Each row is a point. Each table stands for the endless flat space through its points: a line for two points, a plane for three, and so on. Write the one point that lies in both, or say that there is none.

First (2 x 3)
[[-19   6  -3]
 [ -1 -30  15]]
Second (2 x 3)
[[-25 -18   3]
 [ -5 -10   7]]
They share: [-10 -12   6]

First (3 x 4)
[[ 28  -2  30 -15]
 [-13 -38  -3 -13]
 [ 14 -16  16 -15]]
Second (2 x 4)
[[ -8 -42  17 -25]
 [  4 -18   9  -9]]
They share: [  1 -24  11 -13]

First (3 x 8)
[[ 20 -16  23   4 -27  -2  16  13]
 [-18   3  41  -4 -19  18  10  19]
 [  4 -15  35   1 -31   2  19  24]]
Second (2 x 8)
[[ 14   0  24   5 -10  -4  15   8]
 [  8  14  16  11   4 -14  21  12]]
They share: no point

First (4 x 9)
[[-14  33  14   0 -16 -17 -13 -10  -1]
 [ -8  31  20  11 -12 -25 -16  -5  -4]
 [-26  23   2 -26 -17  -3  11 -12   5]
 [-19  49  18   9 -30 -12 -29 -22  -3]]
Second (4 x 9)
[[-28  -7  30  -4 -17 -30  15   0  -9]
 [-14  19   1  18  -9 -36   5 -12   0]
 [-14   5  25 -11 -11 -19   9  12 -20]
 [-28   7  24   5 -27 -43   7 -20  17]]
They share: no point

First (4 x 12)
[[ -8 -30   9 -17  -3  -2 -22 -30  30   1  10  -1]
 [ 18 -31  -5 -16   3 -18 -17 -16  20  -3  -4   0]
 [ 26 -22 -13 -24   4 -24 -15   2  -1   8 -13 -13]
 [  1 -26   2 -28  -9  -6 -20 -15  15  10  10 -16]]
Second (4 x 12)
[[  8 -17  10 -37  -2 -26 -30 -15  20 -13 -15 -24]
 [ 38  -3 -12 -14 -30  -7  -1 -29  11 -20 -30  -8]
 [ 22  -3   6 -26 -22 -15 -17 -27  17 -26 -30 -20]
 [ -4 -29  -2 -58  16 -41 -39 -15  35   2   0 -24]]
They share: [ 22 -27  -9 -23   0 -20 -16  -6   9   4  -5 -10]

First (3 x 18)
[[-19  19 -15 -33  23 -42  -3  13  43  15  -1  37 -22   2  -1  -8  22   4]
 [-27   2   3 -17  -2 -32   2  18  37   0   6  24 -20  14 -22   7  14 -21]
 [-17   4  -9 -30  24 -34 -13  17  27  24  13  35 -12   6  -8 -17  24   5]]
Second (5 x 18)
[[-14  -5  -4 -18   5 -29  -2  28  21   2  18  25 -15  16 -33  -4  29  -4]
 [ -4   9  32 -38  53 -25 -26  28 -23   6  24  11  -1  34 -31 -42  23 -10]
 [-20  -8  -3 -30  -6 -37   7  19  26 -10  29  38 -32  12 -39   6  39   3]
 [-50 -19 -16 -30 -32 -28   6  21  52  17   9  39 -29   3  -8  25  24  -9]
 [-50  -8  29 -65   6 -32 -22   8  11  16  32  38 -29  18  -6 -10  26 -19]]
They share: no point

First (6 x 20)
[[ -7 -14  -4 -26  16  14 -34  11 -61   7  -6   1  46  32  -4  -2 -19  -8
  -63 -13]
 [-11 -19   4 -29  22  45 -40 -13 -13  -5 -33  47  56  34 -15 -14 -50 -12
  -25  -2]
 [-26 -15  -2 -30 -19  38  -4 -17   5  10  15  41  -7 -13  -3  -8 -13  22
    5  11]
 [-52 -57   1  29  26 -13 -59   9 -43 -42 -31   8  59  19 -41 -11 -32 -10
  -48 -62]
 [-56 -50  26 -15  19  37 -40 -23   5 -20 -14  57  33   7  -4  -8 -20 -10
    1   0]
 [ -8   2 -26 -34 -24  31  11 -24 -11  20  22  22 -17  -1   2 -16 -16  38
    6  19]]
Second (4 x 20)
[[-32 -27  -2 -26  29  37 -21 -38 -30  -4  -3  33  24   3 -31 -36 -43  -8
    2  -1]
 [-32 -18   0 -16   7  36  -5  -1 -16  19 -19  23  39  24 -11  -2 -15  -1
  -28 -28]
 [-33 -25  10 -20  -2  34 -27 -21 -14 -20  19  55  25 -12  -3 -14 -26   9
  -11 -13]
 [-19 -29  -8  -5  -9   1 -45   5 -25 -24  -1  20  20   6 -11  -4 -24  17
  -33 -10]]
They share: [-26 -25  -4 -13   4  20 -27  -6 -23  -6  -7  24  27  11 -15 -10 -25   6
 -24 -14]

First (4 x 24)
[[  5   3 -33 -13  24 -19 -25 -11 -19  21  -2  22 -15  10  39  27 -18  20
   23  11  -1 -38  23  -7]
 [  9   4 -30 -24  38 -13 -34  -2 -26  24 -27  39  -7  10  62  39  -8  19
   40  12 -17 -67  40  12]
 [  2  -4 -44  -3  21 -28 -22 -15 -17   8   7  14 -15   7  25  18 -29  12
   22  10   4 -22   5 -13]
 [-22  20  -2 -42  12 -19   2  -9  -5  35   7  17 -18  22  37  36   1  33
   10  34  10 -43  53 -22]]
Second (5 x 24)
[[ -9  27 -29   6  36 -25   0 -20 -18  -1   8  33  18  -5  28  42  18  18
  -33  45  -4 -36  10   1]
 [ -5  -1 -31 -39   1 -27  -9 -16 -12  26   7  -2 -36  30  27   3 -34  21
   34  10  10 -24  24 -33]
 [-19   8 -28  -4  19 -33 -12 -27  -1  19  21   9   7   5  25  52   2  18
  -15  37  10 -28  13   5]
 [ -9  14 -30 -13  20 -27  -5 -20 -14  12  10  16  -4  10  27  28  -4  19
   -5  30   3 -30  16 -11]
 [ -2  12 -44 -49  -1 -29  -1 -29 -33  16  11  -4 -29  36  25 -16 -27  16
   25   3  -4 -22  23 -25]]
They share: [-10   7 -25 -19  14 -25  -9 -14 -10  20  12  12 -18  14  26  24 -17  22
  13  21  10 -26  24 -21]

First (5 x 24)
[[ 14  24 -49 -22   2 -50 -10  -7 -20 -13   3  31 -33  14   2 -19   0   4
  -12  -3  44   6 -15  -4]
 [ 22   0 -35 -35  46   8 -35 -27  -4  -3   5  46 -14  33  13  -6  10  19
   10  -8  35  -8 -24  11]
 [ 15   8 -33 -29  19 -14 -21 -23 -16   3   9  33 -19  28   9 -17   5  16
   -5 -14  27  -7 -22   8]
 [ 20  23 -56 -24  19 -41 -18  -6 -11 -21  -2  42 -31  15   3 -10   4   5
   -1   3  56  10 -14  -4]
 [ 28   4 -51 -37  24   0 -21 -43   0  -3   9  34 -22  33  19 -26  24   7
   12  -6  37 -22 -26  -5]]
Second (6 x 24)
[[-29  -7 -36 -27 -21 -60 -46  26 -37  35   4  30   1  13 -24 -21 -23  17
   -6  15  21 -30 -18  17]
 [ 43  21 -16 -19  43  -2  10 -48 -13 -17  12  18 -33  29  24 -31   3  13
  -30 -37  27  20 -16  -7]
 [ -8  15 -19 -37  -8 -30 -32 -14 -27   1   9  32 -36  24   5   3  -5   5
  -12 -10   0 -22 -39  18]
 [ 23  21 -20 -21  27 -16  14 -33  -4   4   4  29 -29  16  13 -41 -10  -4
  -35 -29  35  18   1 -18]
 [ 52   9  -7 -43  60  -9   0 -49 -27 -31  23  20  -7  30 -11 -36 -12  13
  -20 -32  13  19  -4  -6]
 [ 10  11 -21 -51   3 -13 -13 -36 -27  -7  25  38 -38  32  14  -5  11   6
   -6 -27   0  -9 -29  21]]
They share: [  8   9 -25 -27   9 -26 -17 -17 -25   5  11  26 -23  24   6 -20  -4  14
 -16 -15  19  -6 -22   9]

First (3 x 24)
[[  4 -46   3  31  22  39  27 -16   6 -43 -26  -5  27  32  -5  -4  -3   0
  -30  30  14  19  12  -3]
 [-17 -10  30  10  16   9  21  -4 -24 -19 -11  -8  15  23 -17   2 -39  30
  -21   0  14  16  30 -27]
 [ -3 -46   2  26  34  37  15 -22  10 -39 -29  -2  23  37   1 -14  -3   2
  -27  32  22  18  14  -5]]
Second (4 x 24)
[[-12 -30  22  18  24  26  34 -10 -10  -8 -32  -5  21  33 -12  16 -15  23
  -29   4   5  23  30  -4]
 [-17 -10  33   3  10  19  13 -20  -7   3 -14 -20  30  20   0   6  -3  15
  -28  -2  -4  24  40 -30]
 [-21 -10  29  39   2  23   9   4 -27 -49  -6 -16   2  32   0 -18 -51  31
   -8   6  40  12   0 -22]
 [ -7 -32  16  20  26  22  34  -6 -13 -26 -26   0  18  31 -19   8 -27  22
  -27  12  13  18  24  -7]]
They share: [-10 -22  21  17  18  19  23  -8 -14 -27 -16  -7  19  26 -13   0 -27  20
 -24  10  14  17  24 -19]

First (6 x 24)
[[ 14  29  -5 -11 -27  10   4  19  56 -12   5  -8   7  -8 -24  20  35 -36
   10 -30 -32 -34 -21  36]
 [-40 -24 -18  18   4  29 -17  15  16  32 -48  22  11 -17  22 -17  41 -12
    5 -12 -30  20  22   5]
 [ 14  29 -23 -19 -21  -8   2   3  24   8 -15 -10  13  -6 -26  28  13 -10
   20  -6  -8 -48 -29  38]
 [ 56  26 -25 -18  -3 -20   8   5  -8   9  -5  10  -4   3 -24  24 -10 -25
   -5 -13  30 -74 -27  27]
 [  8  26 -15 -17 -24 -13 -10   4  19   0  -9  -7  14   3 -21  21  13 -10
   15  -4  -6 -53 -29  41]
 [ 38  46  -9  -3 -25  -7 -14  22  50 -27  19  -2  -1   1 -27  37   8 -45
  -10 -20   0 -56 -19  43]]
Second (3 x 24)
[[  3  14 -15   8  -6   2  -9  15  31   2 -28  12  -8 -15  -2   8  17 -19
   -3 -13  -8 -26   0  12]
 [ 13  14 -31   6  18  16 -35  21  35  -4 -20   8  -8  -5  -2  12  33 -25
    7  -9   4 -22 -16   8]
 [ 13  13 -30   4  12  15 -28  19  30   2 -18   8  -2  -5  -4  14  29 -26
    6 -10   2 -22 -13  14]]
They share: [  8  12 -21   3  -6   7  -8  14  23  11 -20  10   4 -10  -6  14  17 -24
   0 -13  -6 -24  -2  22]

First (2 x 24)
[[-29  18 -36 -15 -19   3   7 -10 -27 -21  -4  -6  35  35 -12  -1   3  31
  -25 -11  11  12 -16 -12]
 [-28  14 -33 -12 -18   8   7 -14 -20 -20 -10  -5  32  29  -7   2   0  29
  -24  -7  12  17  -9  -6]]
Second (4 x 24)
[[-14  14 -32 -12  -7   0   4 -21 -20 -10 -26 -16  24  17  13   1  -6  22
  -29 -12  19  11   6   4]
 [-19 -13 -45  13  -3  -4   0  -9 -27 -18 -30 -32  35  13  29  11  -7  22
  -32 -10  17  20  -3   9]
 [ -9  14 -42 -20   3 -20  -9 -28 -28 -22 -29 -29  19  20  23 -11   6  13
  -21 -15  19  -9  -5  -4]
 [-27  20 -16 -22 -29  28  11 -24   2 -14 -25  15  25  24  -9   9  -8  25
  -23   1  15  29   9   2]]
They share: no point

First (7 x 24)
[[ 30 -19 -22  27 -31 -38  17  16   9  10  14  14  17  -4  22 -21  17 -23
   -4 -23 -20  31  -5  23]
 [ 23  11   3   8 -14  -6  14   9   9   4  25  18  31  27  20  -7  29 -34
   27 -42  26 -27   1   0]
 [ 23  -3   7  24 -17 -27   7 -10   3  33  27  24  19  28  25 -35 -17 -34
   10 -52 -11  25   6  -2]
 [ 35  21 -15 -14  23   1  13 -13  41 -31  11  17  26 -11  -5 -10  38 -13
  -16   9 -14 -25  37  34]
 [ 34  13  32  -3  12 -11   6 -19   3  -3  62  26  19  35  27 -41   3 -57
    3 -53  17 -31  20   7]
 [ 36   2   2   9  12 -15   9 -35  35  11  18  20  30  17   0 -39 -10  -5
  -13 -11 -39  17  44  13]
 [ 71   1  14   1  13  -5   2  -6  23 -10  44  34  48   5  11 -32  27 -37
  -25  -4  -6 -14  44  28]]
Second (3 x 24)
[[ 25   8  -4   0   4  -7  20  -5   8 -13  13  23  25  19   7 -41   9 -22
  -12 -46  -9 -14  11  19]
 [ 22  13 -18   5  17 -15  28  -7   3  -7  10  29  36  14  -7 -60   2 -27
  -10 -55 -20 -19  20  26]
 [ 24  12 -12   2  12  -9  26  -4   4 -13   8  29  33  19  -1 -54   4 -25
  -13 -54 -14 -18  15  24]]
They share: no point

First (6 x 24)
[[ 16 -21  30  13   1  33  -6 -11  84  25  -9  -8   0 -30  22 -27 -39  19
  -35  -2  -9 -15   0 -46]
 [ 34  15  -5  53   1  37 -16 -28  27   7 -18  22   5 -11  34   0 -19  13
   17 -34   5   4   6   1]
 [ 25  19   0  35  13  19 -45  -7  -6   8 -28  13  -8 -21 -12   2 -10  11
   32 -65  -2 -14  13  21]
 [ -6  29   2   5   1  15   4 -35  60  25 -13 -12  -4  -2   8  -9 -41  11
  -25  34 -37 -35 -16 -10]
 [ 17  26 -26  33 -31  26  19 -45  26 -17  13  32  12  -4  41  16   4  -9
   10  -6  -1  23  -6   8]
 [ -1  65 -21  33  15  17 -15 -48   9  22 -35  -1  -7  12   4   7 -30  13
   14   9 -38 -39  -9  32]]
Second (5 x 24)
[[  3  40 -22  29  33  17 -14 -31  24 -17 -25  12   0 -33  10  -5 -32  22
    2 -13  -8 -41 -18  11]
 [  6  14   8  19  -5  15 -29 -17   9  24 -17  40  46  32 -15 -12 -28  19
   25 -43 -24  15  -4  21]
 [  0  18   0  39  13  23 -35 -44   9  14   0   4  -5 -40  -7 -22  -7   6
  -12  -6   8 -51  10  -9]
 [ 17  14   0  11   1  13 -26 -17  20  15 -25  22  26  13  -2 -11 -42  24
   26 -43 -30   1  -6  19]
 [ -8  46 -11  32  21  35 -25 -28  29 -15 -27 -12 -35 -36   3  10  -4   0
    1  -9  -1 -47   3  -9]]
They share: no point

First (3 x 24)
[[  3 -26 -22 -42 -29  -6  18 -35 -12   1 -23  12  28   4  32   4   7 -39
    1  11 -11   6   1  20]
 [  6 -21 -20 -37 -26  -6  13 -30  -8  -5 -21  10  24   8  28   7   9 -35
    4  14 -11   2   3  20]
 [  0 -31   0 -29 -14 -18  29 -10   8 -26 -16 -10  17  21  15  31  11 -10
   -8   5  -8 -20  -7   8]]
Second (3 x 24)
[[ 27  -6 -28 -25 -35 -11 -13   8  11 -24 -36 -36  -1  16  14  24  31 -31
   21  36  30 -27  -1  39]
 [ 23 -18 -18 -21 -23 -11  -1   8  23 -32 -28 -28   7  18  22  18  29 -19
   21  28  18 -17  -1  33]
 [ -5 -38  14 -21   5 -15  39 -16  19 -36   0  12  27  26  22  22   5   5
   -7  -4 -34  -5  -1  -3]]
They share: [  6 -21  -4 -25 -14 -14  17 -10   8 -27 -15  -6  14  22  14  27  13 -13
   0  12  -9 -18  -1  12]
